Each row is a point. To make a cloud, some directions were put in groups of two or more. Within a group, all points are equally far from the middle, so they leave a hole (a ring in 2 directions, a hollow ball in 3). The other directions are filled evenly. Then the cloud was stretched, turned, moved and blurred a little. How many holes are there, and how many directions does each take, smallest first?
In the rows, 128 means zero.

Cloud:
[[ 94 113]
 [ 77 148]
 [ 37 109]
 [114  73]
 [ 92 147]
 [100 142]
 [ 34  94]
 [111 182]
 [ 95  77]
 [ 80 162]
 [ 79 137]
 [126 121]
 [ 94 184]]
Holes: 0

Cloud:
[[ 58  95 110 108]
 [206 130 137  78]
 [ 95 176 118 105]
 [202 130 181 125]
 [101 152  63 135]
 [107  46  80 140]
 [ 81 133  92  89]
 [128  98 207 105]
 [177 137  66 106]
 [ 58 106 154 129]
 [173 172 127 173]
 [142  75 175  64]
 [ 82 168 132 138]
 [134 167 112  73]
 [ 78  56 126 171]
 [211 103 108 171]
 [ 97 163 156 157]
 [168 155  67 114]
 [194  84 103  79]
 [ 65  62 133 149]
 [120 176  81 153]
 [144 188 105 108]
 [191 168  95 120]
 [200  68 133  84]
 [180 142 161  68]
 [130  55 149 192]]
Holes: 1 (4)

Cloud:
[[ 70  72  93 136 176 153]
 [ 54  72 115 147 156 118]
 [134 157  99 181 196 176]
 [149 180 114  84 169 181]
 [183 133 152 101 170 149]
 [194 111 165 158 147 112]
 [134 174 155 181 131 177]
 [117 199  40 107 170 104]
 [105 148 114  59 199 110]
 [ 47 118 133 159 109  73]
 [103 105  74  54 134 145]
 [ 70 182 102 108 191  84]
 [143 200 157 121 149 147]
 [184 135 119  99 159 192]
 [ 51 187  74 127 107 107]
 [116  52  93 153 189 152]
 [156 169 138 109  60 140]
 [126 190 148 189 163  99]
 [ 62 127  59 101 142  86]
 [ 87  58 125 192 135 127]
 [105 163  50 115 137  52]
 [165 202 104  88 168  77]
 [121  94  86  58 127 105]
 [174 168 169 113 136 119]
 [189 156 102 126 215 111]
 [101 122 128 231 152 104]
 [110 192 162 152  81  82]
 [ 96  54 100 140 147  82]
 [159  71 132 135 113 186]
 [114 143  98 129 162 220]
 [198 147 150 169 111 151]
 [166 130 130 209 185 137]
 [108 120  68 176 170  51]
 [126 145 125 166  51 176]
 [ 65 110 100 171 110  64]
 [111 170  78  58 121  70]
 [206  99 136 171 114 130]
 [211 115  69 104 172 122]
 [177 168 123 112 173 179]
 [156 132 134 230 130  87]
 [126 198 119 164 138 188]
 [121 185 160 153  76  78]
 [156 148  56 198 107 146]
 [ 82  95 111 147  84 190]
 [161 135  83 203 183  70]
 [ 53  85 114 117 137 163]
 [177 111 157 203 154 107]
 [170 164  33 144 125 128]
 [171 117  84  82 135  61]
 [ 77 136 101 127  85 199]
 [ 64 145 146 146 184 141]
 [ 94 171 179 174  93 111]
 [ 75 189 154  87 125 117]
 [129 186  43 117 197 131]]
Holes: 1 (6)
